Each wall is flat, endless, passes through zero and stands at right angles to its row. A trip goes straight from one point to another. Which walls does it cross, in order?

Walls:
(1): -0.41  -0.33  +0.45
(2): +0.58  +0.03  +0.15
(3): -0.15  +0.69  +0.72
(4): +0.35  +0.20  +0.26
(5): -0.41  +0.35  +0.14
Trips:
+0.03  -0.21  -0.22 to +0.12  -0.06  +0.26 -> 2, 1, 4, 3
+0.05  -0.33  -0.30 to +0.13  +0.20  +0.14 -> 2, 4, 3, 5
+0.25  +0.13  +0.09 to -0.13  -0.32  -0.25 -> 3, 4, 2, 1
+0.47  +0.21  -0.03 to -0.13  +0.32  -0.01 -> 5, 2
+0.23  +0.25  +0.13 to +0.36  +0.74  +0.20 -> none
-0.18  -0.69  -0.13 to +0.79  -0.11  +0.42 -> 2, 4, 1, 3
+0.22  -0.33  +0.04 to +0.08  +0.85  -0.08 -> 1, 3, 5
+0.54  -0.69  +0.42 to -0.19  +0.24  +0.23 -> 3, 5, 2

Walls:
(1): -0.48  -0.43  -0.28  -0.17  -0.55  +0.76  +0.23  +0.10
(2): +0.07  +0.39  +0.14  -0.07  -0.16  +0.75  +0.17  +0.16
(3): -0.22  -0.21  +0.02  +0.13  -0.53  -0.15  -0.13  +0.12
(4): -0.21  -0.10  -0.28  -0.35  +0.06  -0.41  -0.21  +0.22
(5): +0.12  +0.16  -0.30  +0.10  -0.26  +0.06  +0.15  +0.02
(6): -0.26  -0.40  +0.45  -0.26  -0.64  -0.54  -0.29  -0.41
(7): -0.12  +0.44  +0.19  -0.39  -0.05  +0.46  -0.20  +0.09
(8): +0.12  +0.69  -0.27  -0.13  -0.10  -0.63  +0.27  +0.57
Trips:
+0.03  -0.14  -0.09  -0.13  -0.02  -0.33  -0.35  -0.23 to -0.11  -0.41  +0.50  +0.30  +0.17  -0.42  +0.54  +0.45 -> 8, 4
-0.09  -0.63  +0.28  -0.22  +0.09  +0.32  +0.21  -0.22 to -0.21  -0.27  +0.23  -0.34  -0.68  +0.04  +0.39  -0.35 -> 3, 7, 5

Walls:
(1): +0.12  -0.45  -0.25  -0.78  +0.47  -0.41  -0.19  -0.12  -0.25  +0.00  +0.22  -0.67
(2): +0.05  +0.73  -0.18  -0.26  -0.05  -0.21  -0.51  -0.14  -0.60  +0.31  -0.15  +0.13
(3): +0.15  -0.35  -0.25  +0.17  +0.00  -0.06  +0.06  +0.37  +0.04  +0.20  -0.35  -0.26
(4): -0.02  -0.84  -0.11  +0.13  +0.32  -0.17  -0.16  -0.18  +0.49  -0.27  +0.15  +0.30
(5): +0.11  -0.55  -0.36  +0.51  -0.05  -0.25  -0.12  +0.34  -0.72  -0.02  +0.53  +0.33
(6): -0.59  -0.21  -0.14  +0.09  +0.14  -0.46  +0.05  +0.41  -0.71  -0.25  +0.09  -0.13
Trips:
-0.29  +0.05  -0.37  +0.60  -0.14  +0.18  -0.24  +0.12  +0.03  +0.05  -0.46  -0.29 to -0.22  +0.52  +0.14  -0.22  -0.11  +0.26  -0.19  +0.34  +0.05  +0.42  -0.13  +0.53 -> 5, 6, 3
-0.12  +0.32  +0.01  -0.36  +0.24  -0.13  -0.01  +0.31  +0.25  +0.52  +0.43  -0.01 to -0.65  -0.61  -0.06  +0.54  -0.05  -0.11  -0.58  -0.09  -0.58  -0.71  +0.26  +0.62 -> 6, 5, 4, 1, 2

Walls:
(1): +0.14  -0.37  +0.38  +0.20  -0.06  +0.06  +0.28  -0.42  +0.08  +0.41  +0.37  -0.04  +0.30  -0.26  -0.02  -0.31  +0.21  -0.28  +0.17  -0.21
(2): -0.16  +0.03  +0.07  +0.00  -0.13  -0.14  +0.18  -0.03  +0.40  +0.08  +0.14  +0.54  -0.27  +0.22  -0.21  +0.44  +0.02  +0.17  -0.23  -0.11
(3): -0.21  -0.46  +1.10  -0.02  +0.28  -0.22  +0.57  +0.01  +0.10  +0.38  +0.51  -0.19  -0.16  +0.26  +0.10  -0.26  +0.19  +0.30  +0.19  -0.22
(4): -0.32  +0.10  -0.24  +0.29  +0.23  +0.34  -0.28  +0.37  +0.04  +0.03  -0.40  -0.29  -0.14  +0.14  +0.08  +0.34  -0.13  -0.04  -0.19  +0.12
(5): +0.05  +0.37  +0.22  -0.38  -0.06  -0.65  -0.03  -0.17  +0.53  -0.06  +0.31  -0.37  -0.39  -0.23  -0.17  +0.17  -0.63  -0.43  +0.35  +0.33
(6): +0.95  -0.18  +0.01  +0.16  +0.30  +0.24  -0.17  +0.19  +0.12  +0.14  +0.30  -0.20  -0.26  -0.19  +0.27  -0.52  -0.13  +0.62  -0.13  -0.01
(7): +0.30  +0.06  +0.01  +0.28  -0.40  +0.40  -0.67  -0.35  -0.34  -0.27  +0.37  -0.03  -0.03  +0.18  +0.05  +0.14  -0.07  -0.44  -0.40  -0.46
(8): -0.29  +0.07  -0.47  +0.14  +0.51  +0.56  +0.28  +0.23  -0.11  +0.21  +0.53  +0.19  +0.25  +0.44  -0.20  +0.89  -0.49  -0.30  +0.46  +0.27
(9): -0.02  +0.82  -0.16  -0.40  -0.57  +0.03  +0.33  +0.50  +0.14  -0.50  +0.13  -0.02  -0.33  +1.35  +0.59  +0.15  +0.09  +0.20  -0.01  +0.04
(10): +0.39  -0.66  +0.21  +0.18  +0.07  -0.56  -0.48  +0.33  +0.26  -0.37  -0.47  -0.36  -0.03  +0.30  -0.78  -0.19  -0.44  -0.15  +0.21  +0.09
Trips:
-0.46  +0.12  +0.13  -0.10  +0.07  -0.17  -0.20  +0.13  -0.43  +0.05  -0.11  +0.13  -0.18  +0.73  +0.12  +0.92  -0.15  +0.00  +0.17  +0.41 to +0.20  -0.24  -0.36  -0.05  +0.34  -0.55  +0.09  +0.35  -0.21  -0.23  +0.22  -0.46  -0.12  +0.16  +0.07  +0.29  -0.24  +0.39  +0.07  +0.12 -> 10, 3, 6, 2
+0.27  +0.14  +0.08  +0.34  +0.02  +0.94  -0.09  +0.67  +0.22  -0.36  +0.20  +0.17  -0.61  +0.41  -0.17  -0.17  -0.22  +0.56  +0.14  -0.06 to +0.16  +0.13  +0.01  +0.18  +0.01  -0.15  -0.02  +0.50  -0.26  +0.13  -0.58  +0.44  +0.05  +0.28  -0.25  -0.02  -0.05  -0.23  +0.03  -0.30 -> 3, 6, 7
+0.43  -0.08  -0.28  -0.44  +0.24  +0.34  +0.66  +0.08  -0.07  +0.15  -0.16  +0.26  -0.11  +0.08  -0.79  -0.06  +0.16  +0.07  +0.37  -0.29 to -0.24  +0.37  +0.37  +0.08  -0.04  +0.22  -0.62  -0.06  -0.33  -0.29  -0.08  +0.78  +0.03  -0.59  +0.29  +0.12  -0.38  +0.04  +0.01  +0.02 -> 3, 10, 1, 6, 7, 4, 8
